Each row is a point. Each copy is the shape, with its points in the same order, turned, moved and blurred by noise. Some copies are also mirrored. Which?

Shape:
[[ 10 -21]
 [-36  37]
 [ -6 -18]
 [-41 -16]
 [ -4 -26]
 [ 11   1]]
Copy 1, 6 rows:
[[  3 -14]
 [ 14  60]
 [ 13  -3]
 [ 44  20]
 [ 18 -10]
 [-12   5]]
Copy 1 is: mirrored
Copy 2:
[[ 25 -21]
 [-23  38]
 [ 25  -1]
 [ 30  31]
 [ 36  -8]
 [  2 -20]]
Copy 2 is: mirrored
Copy 3 (6 x 2):
[[ 19  28]
 [ 21 -47]
 [ 30  16]
 [ 58  -7]
 [ 34  23]
 [  5   9]]
Copy 3 is: only turned

Shape (7 x 3):
[[ 47 -11 -15]
 [-12  24  32]
 [-19  11  23]
 [ -8  16  51]
 [ 11 -35  -6]
 [ -3  -8  28]
 [  3  24 -16]]
Copy 1, 7 rows:
[[-60   1  -3]
 [  7 -19  46]
 [ 12 -11  29]
 [  6  -6  59]
 [-22  24  -9]
 [ -3  10  30]
 [-17 -36   2]]
Copy 1 is: only turned
Copy 2:
[[ -5  37  39]
 [ 39   0 -26]
 [ 23  -6 -23]
 [ 42  13 -37]
 [-27  25  -1]
 [ 13  20 -25]
 [ 21 -11  20]]
Copy 2 is: only turned
Copy 3:
[[-32  -6 -34]
 [  8  25  33]
 [ 14   7  28]
 [ -8  25  50]
 [-16 -33  -5]
 [-10   0  27]
 [ 16  15 -16]]
Copy 3 is: mirrored

Shape (7 x 4):
[[  5 -35  47  25]
 [ -6 -35  31 -25]
 [  3  37 -18  -3]
 [-40  36   3   3]
 [ 16 -22  36  30]
 [-24 -18 -22  -3]
 [ 34   1  -1 -22]]
Copy 1:
[[-44 -30   8 -47]
 [-31   9 -21 -21]
 [ 47  -9   8   0]
 [ 11  15  43   8]
 [-20 -40   3 -38]
 [ -3 -11  -8  24]
 [ 28   0 -28 -22]]
Copy 1 is: only turned
Copy 2:
[[ 60  -7 -17 -28]
 [ 25  24   8 -34]
 [-23 -21   0  26]
 [  2  11 -12  46]
 [ 46 -23 -18 -21]
 [-14  21 -30  -9]
 [-10 -22  19 -23]]
Copy 2 is: mirrored
Copy 3, 7 rows:
[[ -4   5 -39  32]
 [ 40  -1 -21  26]
 [ -3 -14   6 -49]
 [  5  36   9 -37]
 [-18   2 -42  15]
 [  8   4  29   3]
 [ 21 -36 -17 -19]]
Copy 3 is: only turned
Copy 4, 7 rows:
[[-26  16  46  23]
 [ 17  32  28  41]
 [ 12   0 -38  -6]
 [ -4  42 -38 -13]
 [-27   2  37  18]
 [ 34  28  10 -12]
 [ 25 -17  -6  31]]
Copy 4 is: only turned

Shape:
[[-19  -8   1 -32]
 [ -6  22 -12 -15]
 [ 47 -20  28 -23]
 [ 11 -18  29  31]
 [ 21 -20 -21  25]
 [-28 -14 -31 -30]
 [-24  28  31  31]
 [-19  29  33 -17]
 [  7  41  31  32]]
Copy 1 (9 x 4):
[[ 14 -29 -26  29]
 [ 25 -10 -12   4]
 [-37 -39  23  20]
 [-47  13 -12   7]
 [-14  28  13  32]
 [ 34  -8 -30  49]
 [-12  13 -42 -29]
 [  3 -29 -33 -21]
 [-16  12 -14 -46]]
Copy 1 is: only turned
Copy 2, 9 rows:
[[-20  40  -2 -18]
 [ -6  31 -14   9]
 [ 11  -6 -25 -52]
 [-13 -37  -2  -9]
 [ 24  -5  28  -6]
 [-19  60  22 -11]
 [-36 -18 -16  33]
 [-31  13 -38   5]
 [ -6 -27 -38  31]]
Copy 2 is: mirrored
